Each point is reached from the start by the listed moves, each made once or not at all, plus a little noise. Say if it took an odd or an even number of moves. Then give how often each move was made.

Moves:
(1): [ 61 -49 -18  -4   0]
(2): [ 24  65 -21  14 -10]
(3): [ 23  20  82   9 -11]
Start: [-14  26   8  -5  23]
Points:
[93 63 45 17  0] => odd (1, 1, 1)
[ 66  45 -31   0   7] => even (1, 1, 0)
[-9 24  9 -2 19] => even (0, 0, 0)
[ 14  90 -11   7   7] => odd (0, 1, 0)

Moves:
(1): [ 30  -9   2  18  -8  -9  12   5 -12]
(2): [  0  28 -25  -8  -4  -5 -33   5 -30]
(3): [-11  40  60  -8   9  12  -5 -35 -15]
(4): [ -5   6  -5  31 -16  13   6  -7   7]
(5): [ 9  7 -1  8 31  9 -1 16  0]
(6): [ 27   3  14 -26  -5  69  28   1  14]
(7): [-12  18 -17   4  -4 -11  51  -3 -15]
(8): [ 0  1 12 -8 -9  2  4 45  4]
Start: [ -3  18 -12  18  -5 -30  -5  -8  17]
Points:
[  0  95   9  21 -11 -44  18 -35 -59] => even (1, 1, 1, 0, 0, 0, 1, 0)
[-13  56  59   1  -9 -16  -3   0  10] => even (0, 0, 1, 0, 0, 0, 0, 1)
[ 12  32 -20  64 -41 -35  73  32   1] => even (1, 0, 0, 1, 0, 0, 1, 1)

Moves:
(1): [ 39   2   7  15 -12   0   4  -2 -29   1  -7   3  17  22]
(2): [ -8  42  13  -6 -13  -3   9  -8 -13   0   6  -2   9  -6]
(3): [ -3  -3  45   5   1  -3   1   2  18  12 -18  -7   7  10]
(4): [-17 -11  11  39  -8  -5   3  10  -5  -3  14   0 -14 -18]
(5): [  8   0   7  -1  29   3  12   1   3  -5   8 -11   4   0]
(6): [  3   4   7   4  -4  29   5 -16   6   7 -11   2  -8  -8]
(7): [ 12 -16  -7 -22   6 -12  49  15  -2   1 -29 -23 -21   3]
(8): [ -9  -6  17  -8   1  16  -4  42  -6  14 -10  -8   3  -3]
(9): [  4   7  -6   2  -8   4   1  13  25 -15   8  -4 -14  14]
(10): [ -4  10 -10   7  -4   5  -7  -3  13  29  19  -3 -15   9]
(11): [ -7 -13   7 -19 -21  16   4 -11   3  -7  28 -14  -6  11]
Start: [  9  -6   1 -16   6  18   4   5   0  12 -10 -35  -5 -11]
Points:
[ -8 -20  77  20  21  33  15  74  33  15  -6 -66 -20  -9] => odd (0, 0, 1, 1, 1, 0, 0, 1, 1, 0, 0)
[ 34  45  89   0   6  65  22  20  -7  74 -24 -62  12  14] => odd (1, 1, 1, 0, 1, 1, 0, 1, 0, 1, 0)
[  2 -27  48 -51 -19  45  48  65  52  47 -14 -95 -51  33] => even (0, 0, 1, 0, 0, 0, 1, 1, 1, 1, 1)
[  6   4  44   2  -3  50   1 -12  38  61 -19 -42 -20   2] => odd (0, 0, 1, 0, 0, 1, 0, 0, 0, 1, 0)

Moves:
(1): [ -6 -10  -1  20   2  -4   3  13  11  15  -5  -5  11   5  -2]
(2): [  7 -11  15 -15   5 -16   2  -2   1 -15 -14  -6  -8  -5   3]
(3): [  5  -3  -1   0  -9   2  -7   9  15  -2 -12  -1  -9  -8  -6]
(4): [ 22 -15   7  -8   1  10  10   7  -7   4   0   9  25 -18  -5]
(5): [ -3   3 -11  -5   8   5   2   3  -7   4  20  -9   4  -3   4]
(6): [  6   5   8  -5 -15 -18  30  -2  21  19   9  -4   5   4 -11]
(7): [ 10  13   5  11  -1  -3   2  -7 -16  -6  -2  -9  14  14   6]
(8): [ 13   7   6  13   3  -1  13  13 -11   5  15   1  -3 -14   5]
(9): [  5  -5  -5  -3  -8  20  -8  10  -3   9  -1  13 -10  15  -8]
(10): [ 17   4 -15   4 -11  11  -4 -18 -18 -19  -3  -7  -7  -2  -4]
(11): [  7  -8  -6  -2  12   7  -4 -15  12  -9  -7  -1  12  -2   5]
(12): [ 17   8  -7   5  -5 -14 -16  -1   7  16 -10   1 -10  -9   7]
(13): [ 8  2 -7  3  3 -2 -8  1 -9 -4  7  9  9 17 -6]
(14): [ 19   3  -1  -8  26   2   1   1  -1  19  -8   1 -17  -8 -19]
Start: [ -8  -4   2  10  11   1 -11   7  -1   2   1  -3  -2   5   6]
Points:
[ 86 -12 -18  -7  11  22   0 -13   8  41 -18   8  -4 -14 -28] => odd (0, 0, 0, 1, 0, 1, 0, 0, 1, 1, 1, 1, 0, 1)
[ 54 -10   1  -1  23   3 -22  24  13  38 -28   6 -13 -38 -16] => even (0, 0, 1, 1, 0, 0, 0, 0, 0, 0, 0, 1, 0, 1)
[ 95 -15 -30  32  19  29 -40   8  -9  25 -40   6  14  11 -24] => even (1, 0, 1, 1, 0, 0, 1, 0, 1, 1, 1, 1, 1, 1)
[ 70 -14  -9   0   3  16 -11  18 -37   7   7  -2 -11 -29   9] => odd (0, 1, 0, 1, 1, 0, 0, 1, 1, 1, 0, 1, 0, 0)
